Every row gives one point. The points of each table are mixes of a few directions, plus a little noise. How many directions does each table use, and how many do they share? Where both have some left over, give the other angles between the two spaces (their principal angles), to ten degrees, smallest first.

First (7 x 3):
[[ 28   1  11]
 [-64  44  37]
 [  7 -16 -22]
 [ 24   9  19]
 [ 25 -29 -31]
 [-12  19  20]
 [ -6 -24 -36]]
Second (6 x 3):
[[  3 -10 -18]
 [ -9  -3 -40]
 [-22  22 -12]
 [ 21   8  88]
 [-12   6 -22]
 [ 20 -23   4]]
Directions: first 2, second 2, shared 1; angles 40

First:
[[  8 -44 -33 -30]
 [  5 -30 -22 -20]
 [ -4  17  13  12]
 [-12  63  47  42]
 [  1  -7  -5  -4]]
Second, 8 rows:
[[ 23 -16 -16 -19]
 [ 43  23  10  -1]
 [-17 -11  -5  -2]
 [ 51  18   6  -7]
 [ 32  11   2  -4]
 [-12 -38 -24 -19]
 [-46  39  33  40]
 [-74 -27  -8   9]]
Directions: first 1, second 2, shared 1

First:
[[-25 -41 -22 -16  22  -2]
 [ -9 -35  14  25 -12 -58]
 [-43  15  -7  55  -3  40]
 [  7  52 -56  -1  32 -12]
 [ 21  -2  27   0 -19 -25]
 [ 21  36  -1   7  -5 -15]
 [ -6 -44 -17 -50  24   8]
 [ 25  -5  35 -25 -19  13]
 [  7  24  28   4 -20  50]]
Second (6 x 6):
[[ -7   4   7 -27  -5   8]
 [  6  -3  -7  22   4  -7]
 [-26  12  24 -95 -18  31]
 [  1  -1  -2   4   2  -1]
 [ 27 -14 -25 100  20 -32]
 [ -1   1   2  -5  -2   3]]
Directions: first 4, second 1, shared 0; angles 40

First (10 x 8):
[[ -7 -15 -21  -2 -13  24   6  -9]
 [ 19  46  61   7  32 -73 -17  28]
 [ -6 -13 -16  -3 -10  19   6  -8]
 [  6  15  20   2  12 -25  -5   9]
 [ -2  -5  -7  -2  -3   7   1  -4]
 [ -4 -10 -10  -2  -6  14   3  -4]
 [-16 -41 -55  -8 -28  66  16 -26]
 [-14 -36 -48  -7 -25  57  16 -24]
 [  0   3   4   1   1  -3  -1   1]
 [ 24  57  74  11  40 -89 -21  36]]
Second (7 x 8):
[[-16  17  31 -17  21 -35  -2   6]
 [  0  30  44  -5  26 -52 -10  16]
 [-12  -3   0 -10   2   1   3  -4]
 [-25  -6   1 -21   5   1   6  -7]
 [ 25 -21 -41  26 -28  47   3  -7]
 [-40   6  24 -36  20 -25   5  -4]
 [ 67 -22 -59  63 -45  64  -4   0]]
Directions: first 1, second 2, shared 1

First:
[[-40 -19  35 -58  30  -5 -10  16   3]
 [-34  -9  25 -36  19   6  -5  12  -3]
 [ 64  19 -47  70 -37  -9  11 -24   5]
 [-44 -17  36 -56  29   0  -9  17   0]
 [ 22  25 -31  60 -31  25  12 -10 -14]
 [ 47  -4 -22  18 -10 -33   0 -16  18]
 [-15   5   4   1   0  16   2   5  -9]]
Second, 7 rows:
[[-11  26 -16  59 -10  38  10  -7 -40]
 [-47  -1  17  14  45  11  -3  -4 -50]
 [-19  15   7 -26 -40  47   6  25  20]
 [ 15 -12  -6  15  30 -33  -5 -18 -11]
 [ 58 -26  -9 -29   2 -68  -9 -12  49]
 [  3  21 -14  18 -43  39  10   9   8]
 [ -3 -21  19 -50  17 -30 -11   7  23]]
Directions: first 2, second 3, shared 2
